Each row is a point. Each copy is the shape, with its points in the same order, turned, moved and blurred by noise. Some copies are also mirrored. Which?
(in the rows, 128 means zero)

Shape (7 x 2)
[[109  81]
 [107  77]
 [163 120]
 [139 120]
 [ 96 121]
 [180 130]
 [ 97 181]]
Copy 1 (7 x 2)
[[175  97]
 [177  97]
 [151 161]
 [145 141]
 [130  99]
 [142 179]
 [ 74 110]]
Copy 1 is: only turned
Copy 2 (7 x 2)
[[145 175]
 [148 173]
 [166 112]
 [149 128]
 [113 149]
 [178  88]
 [ 83 104]]
Copy 2 is: mirrored
Copy 3 (7 x 2)
[[ 81 121]
 [ 78 121]
 [144 106]
 [132 121]
 [105 158]
 [161  96]
 [153 192]]
Copy 3 is: only turned
Copy 4 (7 x 2)
[[ 95  85]
 [ 91  83]
 [127 144]
 [128 118]
 [132  74]
 [128 164]
 [193  85]]
Copy 4 is: mirrored

Shape (9 x 4)
[[172 130 112  73]
 [ 89 131 124 178]
 [ 97 163 124 196]
 [127 156 140 168]
 [109 112 176  90]
 [152  83 115  69]
 [ 96 174 113 132]
 [119 128 137 111]
 [160 108  95 128]]
Copy 1 (9 x 4)
[[111 117  71 123]
 [169 147 185 151]
 [198 143 176 175]
 [165 133 148 186]
 [ 84 165 137 150]
 [ 87 100 108  98]
 [179 170 127 145]
 [121 150 134 145]
 [147  85 121 123]]
Copy 1 is: mirrored
Copy 2 (9 x 4)
[[ 94 183 121  85]
 [124  90 152 169]
 [137  71 126 173]
 [137  95 116 136]
 [162 153 180  96]
 [ 92 185 171  88]
 [153 136 109 166]
 [145 139 149 124]
 [ 75 142 137 115]]
Copy 2 is: only turned
Copy 3 (9 x 4)
[[ 93 139 187  82]
 [152 147 125 193]
 [127 156 134 218]
 [ 98 154 133 178]
 [115  90 121 108]
 [132 138 159  57]
 [120 119 174 180]
 [121 120 143 123]
 [122 181 168 110]]
Copy 3 is: mirrored
Copy 4 (9 x 4)
[[ 99 187  85 104]
 [155 104 141 147]
 [186 113 142 179]
 [146 135 132 173]
 [ 59 127  99 148]
 [ 83 162  98  70]
 [153 111  86 168]
 [111 135  99 137]
 [145 168 125  96]]
Copy 4 is: only turned

Shape (9 x 6)
[[100 121 161 153 113 174]
 [117 131 123 149 162 154]
 [ 90 164 121 105 117 115]
 [132 110 150 160 121 169]
 [170 117 145 101 151  22]
 [138 174  91 118  97  93]
 [115 126 133 145 127 205]
 [100 129  81 132 106  69]
 [114 124  77  81 100  95]]
Copy 1 (9 x 6)
[[127 157 135  80 120 136]
 [110 160 120 124 147 103]
 [120 119 119 133 192 152]
 [122 141 141  97 105 119]
 [ 63  37 137 194 159  92]
 [150 105 152 182 178 155]
 [125 189 128 103 117 137]
 [160  67  94 168 178 123]
 [129  86  80 180 164 163]]
Copy 1 is: only turned
Copy 2 (9 x 6)
[[119 111 112 169 138 162]
 [102 137 120 177 129 113]
 [140 182 120 127  96 138]
 [117 107 118 166 149 151]
 [181 136 103  79 161  35]
 [137 150 166  90 103  99]
 [ 91 126 133 190 142 167]
 [106 149 107  66  93  96]
 [112 186 126  69 143 114]]
Copy 2 is: mirrored
